Every row gives one point. Any point is a mix of the corners, with weights that add up to 1. It lies inside the corners' shape when no weight is negative. Is each point inside? If not, which corners have a negative weight?

Corners:
(1): [-19 -39]
(2): [22 -2]
(3): [-29  68]
Points:
[17 -1] -> inside
[ -1 -44] -> outside (3)
[-11  75] -> outside (1)
[-20 -15] -> inside
[-28  -1] -> outside (2)
[16 19] -> outside (1)
[9 6] -> inside
[-25 -13] -> outside (2)
[-37  47] -> outside (2)

Corners:
(1): [-63 -95 -15 -23  -8 -24 -42 -20 -36]
(2): [ 39  19  -3  25 -21   1  78 -34   0]
(3): [ -5 -19  -2  23  15   0  -8  23 -12]
(4): [ 32  15  43 -11  -3 -12   2 -13 -34]
(5): [-12 -20  65  30 -23  -6 -26 -25 -47]
(6): [ -4   9  -1 -15  10 -47 -40  22  73]
(7): [ 28  -1   2  26  57  15 -25 -13  13]
(8): [-28  19   9 -20 -14   5  -2 -15 -20]
(9): [ 14   4 -10  -2 -16   4 -42 -17 -32]
(10): [ 13  -6  18 -13 -24  16   2   8  12]
Points:
[-10 -35  -9 -13 -10 -19 -16   5  -7] -> outside (5, 7, 8)
[-4  3 -1 -9 -2  0 -6 -5 -3] -> outside (5)
[ 6 -2  0 11  1 -5  1 -7  9] -> outside (4)
[  7   0   0   5  -7   1  -8 -11 -16] -> inside

Corners:
(1): [ 25  10  -4  11  12  15   5  -3  11 -49  41 -36   3 -36  -7 -33 -24 -37
  35   6]
(2): [-34 -36  20   7  28  47 -46  35 -24  -5   9 -21  41 -40  11   3 -11  17
  26  -5]
(3): [  0  15  28  89 -58  36 -13 -25  -2  21  14   1 -53  22  23 -36 -44  31
 -35  -6]
(4): [-36   1 -20   9  22 -55  -1 -10 -26 -55  26 -32  13 -32 -16  16  68 -53
  26  25]
(5): [-43  12 -23  11 -27   5 -15 -21  34 -62  53  -2 -28  -4  40  24   0 -42
 -15  15]
(6): [-66 -12   4  20  45  33   8   1  45 -50   9  -1  32 -30  -1  50  34  22
   9 -23]
(7): [ 15   4 -22  26 -62  -6 -46 -18  35 -32   9 -22 -37  33 -15   1  10  31
 -12  27]
(8): [  5  20  24 -12  18  25   9  34   5 -21 -30 -10  -3  21  39  20 -19  24
  19  11]
(9): [ 46  -3   4  42 -25 -11 -36  51  -5  35 -26  -2   0   0 -28 -12 -27  -2
 -16 -34]
(10): [ -7 -13   0  35 -12  36 -30 -34  22  16 -13 -27 -34 -10  13  -5 -22  11
  -8 -46]
(11): [-48   5  30 -24  10 -55 -15  -6  35 -14  -4 -24  12 -49  24 -39  95 -65
 -25  40]
(12): [ 36 -57  38  44  -1  33 -29 -29  -4 -15  36  22  -8  17  13  39 -20 -17
  64 -62]
(13): [-12 -17 -21   4 -15 -34   0  18  40  -6  35 -12 -88   6  25 -19  -7  -8
 -54  57]
(14): [ 36  29 -18  15  18 -13  15  -5   1  37  60 -66   7 -24 -34 -18  19  -5
  17 -28]
(15): [ 22 -25  16  11  12  46 -15  48 -32  18 -31 -41  14 -39 -54  75  17 -14
  32   3]
(16): [-39  17  10   2 -12 -36  -6  39  35 -47 -23 -42 -33  16  -4   9  38  10
 -22 -15]
(17): [-19 -12  25 -27  21  38  24 -20  13  26  29 -12  15   2 -28 -50 -54  32
   9 -12]
(18): [  4 -32  10  31 -39  14  -3  -8   3 -28 -13 -29   1  17  27   1   5   5
 -32 -33]
(19): [ 45  35  52  -6   8  21 -42   9  -8 -37  -9 -13  19   7 -15  32 -37  44
 -38  16]
(20): [ 47  18  40  -1   5  26 -62   2 -19 -14  -1  27   5  -1   4 -32  23  -6
 -19 -24]
(21): [-14  22  37 -18 -14 -23   3 -18  -2 -32  16  39   3 -66  30 -39  24 -16
 -23  17]
Points:
[ 24   3  22  28 -21  15 -37   1  -4 -11   4 -15  -3  -6  11   5   3  -7
   6 -26] -> outside (4, 6, 13, 17)
[  2  -9  13  24  -5  10 -24  -6   0 -14  19  -5   1 -29   6  -3   9 -19
  -8  -9] -> outside (7, 8, 16, 17)
[ -8  -3   6  14  -2   8 -17   1  10 -18  15 -16  -7  -4   4   4   4  -6
   0  -3] -> outside (21)
[ -7   5   3  12 -13  -2 -17  -3  11 -12  12 -18  -9 -13  -5 -15   9  -1
 -16   4] -> outside (8, 12)
[ -5  -4   6  -4   5  -8 -13   0  17 -18  18 -12   0 -16  -5 -12   6  -6
  -8  -5] -> outside (3, 8, 15)
[ -4  -3  18  14  11  27  -6   4  -4 -19  20 -17   1  -2  -1   7 -13   7
  10 -10] -> outside (7, 9, 10, 11, 21)
[  6   3  32   2  15  12   8  19 -24  -6   4 -30  40 -32 -15   6  -4 -16
  26 -13] -> outside (6, 7, 10, 13, 20)
